Rows are points. Before rounding, the points of a table are all equally far from one centre. They may lie mostly on one side of it. Where is the centre, to within rounding?

Points:
[[ -8 -60]
 [-15  15]
 [  8  13]
 [ -3 -60]
 [ 31 -13]
 [ 32 -19]]
Centre: [ -6 -22]

Points, 13 rows:
[[ 33 -13 -49  -3  -2 -29 -10 -50  16]
 [  5   6  -4 -28   5   2  39 -19   3]
 [ 20 -10   2 -19   1   0  31 -33  40]
 [ 20   7 -38   8  32 -29  38 -39  -9]
 [ 19 -23   9   8  -6 -18  20 -29  -8]
 [ 22 -26 -30  -6  -4  -6   9 -60  31]
 [ 34   9 -21  17 -10 -28  46 -43  17]
 [ 28   3  11 -25   7  -9   3 -24  29]
 [ 29 -18 -31  11  -1   4  43 -40 -18]
 [ 37  10 -28  19  11  -9  45 -54  21]
 [ 27  35 -30  21  -5 -15  40 -24  11]
 [ 28 -18 -56   3  -1 -19  34 -36 -16]
 [ 46   1 -29 -12  29 -10  28 -56  25]]
Centre: [ 24  -1 -27   1   7  -7  15 -23  12]

Points, 25 rows:
[[-11  -7  -7  31 -26 -10 -18 -10  24 -13  32 -24  -7  36  -7  34   4  -6
   -9  -5]
 [ -8  38  12  12   0 -14 -15  -5  26 -18  41 -25 -32  11  24  17  25  -4
   -6  32]
 [ 16  -1   4  20  12  -3  19  -5  -4   3  39  12 -41  20   0   4  29  -5
  -48  -2]
 [-15  -5   6   7  -9 -24  -6  -8   6 -21  15 -17 -29  33  33  31  38  18
   14  23]
 [ 10  19   0  12  30   0 -13 -13  12 -22  36 -43 -32  -2  -2  19  28 -14
  -13 -10]
 [  2  10  12  12  22   8  -1   7  32 -13  22 -19 -35  23 -15  24  25  -4
  -29 -18]
 [  7  16  -8  18   2   0   5 -13  31  -7  31 -13 -19  25  -2  40  45  -1
  -17 -32]
 [ -7  28   0  13  -4  11 -15 -16  23 -17  39   0 -34  13 -16  -5  37  13
  -27  20]
 [-13  35 -31  31  26   8 -14   8  31   2   8 -16 -13   6   5  14  17 -22
   -5  16]
 [-12  -2   9  13  38  11 -23 -17  29   2  27 -27 -42  45   2  -5   6 -19
  -27   0]
 [ 12 -12  -9  33  -3 -20 -23  -4  30 -17  40  11 -36  24   2  12   8  17
  -23  34]
 [ 18  28  10  41   5  -7  25  -2  38 -23  20  -7 -32   6  -2  19  20  -1
   -6  14]
 [ -4  25  10  29   1 -24   0  -5  35 -22  41 -11 -18   0  -7  22   9 -15
  -10  11]
 [-27   1  32   9  11  -6   9  10   7 -29  20 -27 -26   0   8 -11  22   2
  -16 -10]
 [-15   1  16   2 -26  -7   3 -18  35   6  17 -15 -28  17  19  43   8  11
  -20   4]
 [ -2 -13   4   5  18   2   3 -30  -6   3  17  -7 -10  26 -11  17  56 -25
  -19  24]
 [-12  -9  -5  19  19   2   3   2  16 -18  57 -15 -60  10  -1  15  23   3
    2  -8]
 [  9 -13 -31   9  11  -5  10  -6   2   0  54 -38 -33  39   9  20  12  -1
  -38  34]
 [ -7  -2  10   1  11   7 -14   0  18 -25   8   2 -17  22 -11  29  45 -13
   -4   8]
 [-13   1  15   5   2  12   5  -1   3  -5  43  -7 -46  18  -1  22  11 -17
   17  -9]
 [ 22   0  19  13   6 -30  -9  -5  22 -19  46  13  -9  28  -8   7   9 -14
  -26  25]
 [ 27  -5  20  30  39 -12   4 -15  38 -14  45 -26 -39  30  -3   6  41  -3
  -13  12]
 [ -7  -9  18  28  14 -15  10 -30  17 -29  37 -46 -24  34  10  -2  46  24
  -21   1]
 [-17   0  10  30   9 -20   0 -16  23 -17  19  -3 -24   1 -14  16  39  -7
  -35  11]
 [ -1 -12  -6  -6  10   1 -22   2  35 -25  31 -50 -23   7 -16  18  23 -16
  -10  -2]]
Centre: [  7  -7 -11   9   7  -3   7 -12  25   3  26 -17 -11  19  19  -9  20   2
  -3   7]

Points:
[[ 20  -7  -6  -6 -14 -31 -10   4  44  40   1   4  12  -6 -12  26  -4 -21
   31  -7  -4   0  56 -26]
 [ 16 -40   4 -15  -7  -5  -3  -1  25  37   2  13   2  24 -19  18  -7 -13
   39  -5  -2  -8  13  -6]
 [ 18 -18 -14   9 -23 -14 -16   5  28  34  -3  35  -7  -1  -4  36  22 -21
   19 -16  14  -9  48 -21]
 [ 24 -46 -13  -6  -2 -26   0   0  48  -2  13  10  14  21   5  36   5 -32
   34  -2 -42  -7  15  -1]
 [ 19   7 -25 -10  18 -29 -25  33  27   0  29   0  -6  -6 -12  21  20  -8
   55   6 -26  -4  39 -13]
 [ 19 -11 -25  17 -15 -42 -15  31  27   8  22  22  16 -10   4  32  18 -23
   25  -8  -3  -5  50 -28]
 [ 17 -25 -34   2 -15 -14  -3  29  21  20 -14  26   8  17  -6  28  15  -8
   18  16 -16  17  36   3]
 [ 45 -27 -22 -21   1 -27 -23   6  60   1  -1  21   8  -7 -24  35  30 -23
   29  -6   8   7  50 -32]
 [ -5 -22 -17  19  -1 -19 -25  16   9  15  -2  21 -20  -1  -1  32  21 -32
   43  -4  -5  31  32 -34]
 [ 28 -15 -28 -17   4  -1 -13  19  40 -11  17  19  -1 -27 -21  34  -2   1
   43 -16  14 -16  48  -8]
 [ 39 -35 -24  15   0 -25  15   5  34   6  12  19  -3 -14   0  31  14 -43
   31 -11   7  -6  55  -9]
 [ 20 -23 -23  -7  -2 -18  -5  19   2 -15   3   5   4  -3 -38  14  34 -16
   49   5   6  19  41 -36]
 [ 20 -40   5   3 -26 -19   9  13  47 -10  16  21  30  -2  -8  26  28 -32
   19 -18 -16   6  52 -16]
 [ 21 -38 -11 -16 -33 -15  -4  -4  29   4   9   2  21  10 -10  32  48 -10
   20  19 -29   6  26 -31]
 [ 16  -1 -22 -27  -6 -36 -15  34  21   8  -8  29   0  -2  13  15  15 -15
   15  16 -18   6  49 -26]
 [  9 -28 -19 -10 -14 -13 -30  22  48  11   6  14  24 -11   8  37  38 -31
   35 -10  -2   9  27   6]
 [ 11 -29 -20  12 -15  -8 -13  -4  12  -7  13   6  12  11   3  33  15 -31
   36 -24 -10 -11  55  -8]
 [ 15 -33 -25   4 -11 -16 -10  16  38   6  17   5  27  17   7  25  11 -43
   31  -4 -16  -2  48 -17]
 [ 25 -21  19 -22   0 -11  -9  -3  32  -5   4   5  10  10   3  58   0 -27
   26   4  -1 -20  42 -37]
 [ -2 -10 -11 -13  -3 -38 -10  17  19  19  23  24  10   5 -18  30 -12  -1
   43  15 -10   2  42 -12]
 [  3 -25 -34  -9 -21 -15 -13   4  53  -1   7  27  18  -5   8  20  26 -19
   44  -7 -17  24  47   1]
 [  9 -22  -6   1  12   9   7   6  28  15   1  17   3  12  -7  50  31 -39
   40   3 -12 -15  53 -13]
 [ -8 -19 -18  -5  -1 -38 -13  31  30  12  -5  31  -5  -2  -9   7   8 -25
   39  13   1   5  50 -33]
 [ 38 -26 -30  -8   1 -24   7  26  32  -8 -15  19  12 -18 -30  16  38 -10
   35  11   8   1  50 -29]
 [  7 -44 -27  12  -5 -25   1  20  29  18   0  22  21  -4 -30  24  39   1
   32  -2  -4  -6  46 -13]
 [ -3  -5 -10 -16  -2  -6 -42  17  27  22   2  41  -1  -9  19  25  21 -18
   29   4 -18  11  48  -5]
 [  7   8 -12 -12 -10 -35  -2   7  31  11   7  50  25   6 -20  36  12 -25
   17  22 -12  -4  52 -14]
 [ 23   3 -45 -10  -2 -38 -16  16  30  -8   4  17  12  -5 -28  38  23 -30
   32  25  -6 -11  36  -6]
 [  9  -5 -46 -16   2  -3 -19  10  46  14 -11  25  -4  -2 -25  37  31 -13
   22 -18   1  -9  55 -22]
 [  7 -23 -36  -4  13 -12  14   8  18  34  23  30   5   1  -8  37  29 -11
   19  -3  22 -11  46 -10]
 [ 28 -31   4  11 -18  -2  -6  18  25  12  16  21  -7  38  -8  35  21 -13
   27  13 -16  -8  35  -9]]
Centre: [ 12  -6  -4   6  17 -10  -5  -8  37  -9   8  13   2 -10  -9  12  18  -9
   5   1  -6   7  14 -17]

Points (30 x 24):
[[-14  -5  -6 -14  33  10  13  -7  13 -21  -6 -16  12  29   8   3  12  -7
   44   1 -10 -30 -20  15]
 [ -6  -5   3 -12  10   4  -3  -6  -1 -10  -9 -21  17  10  18  12   9 -21
   37  -6 -16 -16 -38   7]
 [-33   5  -7  -1  12   8 -12 -12  -1   4 -35 -12  27  14  16 -11  19  -5
   33  -6  14 -18 -24  20]
 [ -1  -9   4 -14  20  26   7  -5  17  -8 -11 -22   9  35  12   7  29 -13
   32   5 -12 -13 -17  10]
 [ -9   3   4  -1  27   8  -8 -12  -7 -33   4 -27   9   8  12  -4  19  -6
   31   1  -8 -35 -26  23]
 [-19 -15   6   2  23  18  -3 -14   7 -15  -1 -10   7   8  25  -2   9   1
   53   9 -15 -28 -18  10]
 [-10   0  -3 -12  35  -1  -1 -35 -12 -11  -5  -8  33  22  14   8   6 -16
   41 -11 -15 -18  -3   7]
 [-26   0  -7 -17  12  -1  -3 -14  -2  -3 -19  -9   2  15  20   2   7 -11
   55  -1 -20 -24 -10  17]
 [-13  14  -1  -4  18  10  -4 -20   1  -5  -2 -19  24  23  15   7  14  -9
   25  14 -23 -27 -21  31]
 [-26   2  -9  -6  13  11   0 -13   6 -18  -4 -12  12  27  18  11  25  -1
   40  -1  -1 -40 -33  16]
 [-13   6  11  -9  26  18 -11 -17  -2 -17  -4 -11   5  10   6   9   8  -5
   50  -7 -19 -26 -20  26]
 [ -9  -1   0  -8  21  12  -6  -7 -22   2 -10 -24  14  -1  12 -12  31  11
   35  -7 -11 -25 -12  30]
 [-30  -9  10   1  11  11  10   0   2 -18  -3  -7  12  19  -4  11  10  -6
   39  18 -22 -18 -13  19]
 [-15  12  -6  -9  15  13 -10 -21   1  -6  -2 -18   3  12  13  13  32 -24
   27 -17  -9 -21 -25  30]
 [-20  -1   0 -10  29  21 -19 -24   8   5 -10 -10  32  10   7  -7  15 -10
   44  10 -17 -14 -22  16]
 [-16  14   1  -3  29  10  -1   0  22  -4   4 -12  14  19  19  -6  26 -13
   39   1  -5 -38 -17  18]
 [-19   6  11   4  19  10 -21 -15  -3   2  -7  -2   8   4  22 -10  13 -10
   37  -8 -17   5 -14  32]
 [ -8 -11   2  -8  16  15   3 -17   4   8  -3 -20   5   6   9  13  12  -3
   52   5  -5 -32 -13  30]
 [ -4   2 -23  -9  11   6 -15 -10   6 -16  -5 -18  13  35  21  -4  15   0
   53  -1 -10 -23 -18  24]
 [ -4  14 -10 -14  22  11  10  -5 -11  -9  -8 -17  26  15  12  -7  11  -1
   35  -4 -21 -41 -11  23]
 [-13   7  -8   8   8  18   6 -19   6 -20  -3  -8  14  16  31  18  26 -15
   38  -1   6 -36 -17   5]
 [-16 -11   2 -30   5   4 -17  -6  -1 -12   0 -14   8   9  22   9   2   2
   40  -2 -15 -31 -27  18]
 [  0  -7   6 -11   1  11 -11 -12   4   7 -14 -14  -5  16  16  -2  18  -3
   60   5 -18 -22  -9  19]
 [ 14   7  -2   5  17   8  -4 -11  -3  -2 -10 -19   4  22   6  -3   9 -11
   40   1  -8  -9 -28  31]
 [ -6   6  13   3   7  13  -9  -2  -9 -14   3 -32  -5  18  22  -3  22  -3
   41  -7  -7 -28 -19  20]
 [ -1  -4   0  -3  36  17  -2 -12  11  -8  -4 -25  11  20   3  21  21  -4
   39   4  -6 -32  -3  18]
 [-18 -10 -16 -23  29   3  -7 -16  16   1  -6 -11  20  27  21  -2   7  -7
   50 -16 -10 -30 -14   9]
 [-27   8  -9   7   4  29  -5 -29  19 -11   4 -18  17  28  13  14  14  10
   43   6  -7 -22 -22   0]
 [-12  11   2 -17   5   7  -3 -23  -8 -14 -16 -11  18  19  17   7  19  -6
   51   7  -9  -6 -28  18]
 [ -1   2  -7   1  13  18  -3 -19  16  -3 -18 -18   3  32  10   9   9 -19
   48   1 -11 -24 -20  19]]
Centre: [-10  -3  -3  -5   2   8  -7 -19   6  -8  -1  -6  13  13  -1  -9  13  -1
  21  -8   0 -18  -2   4]
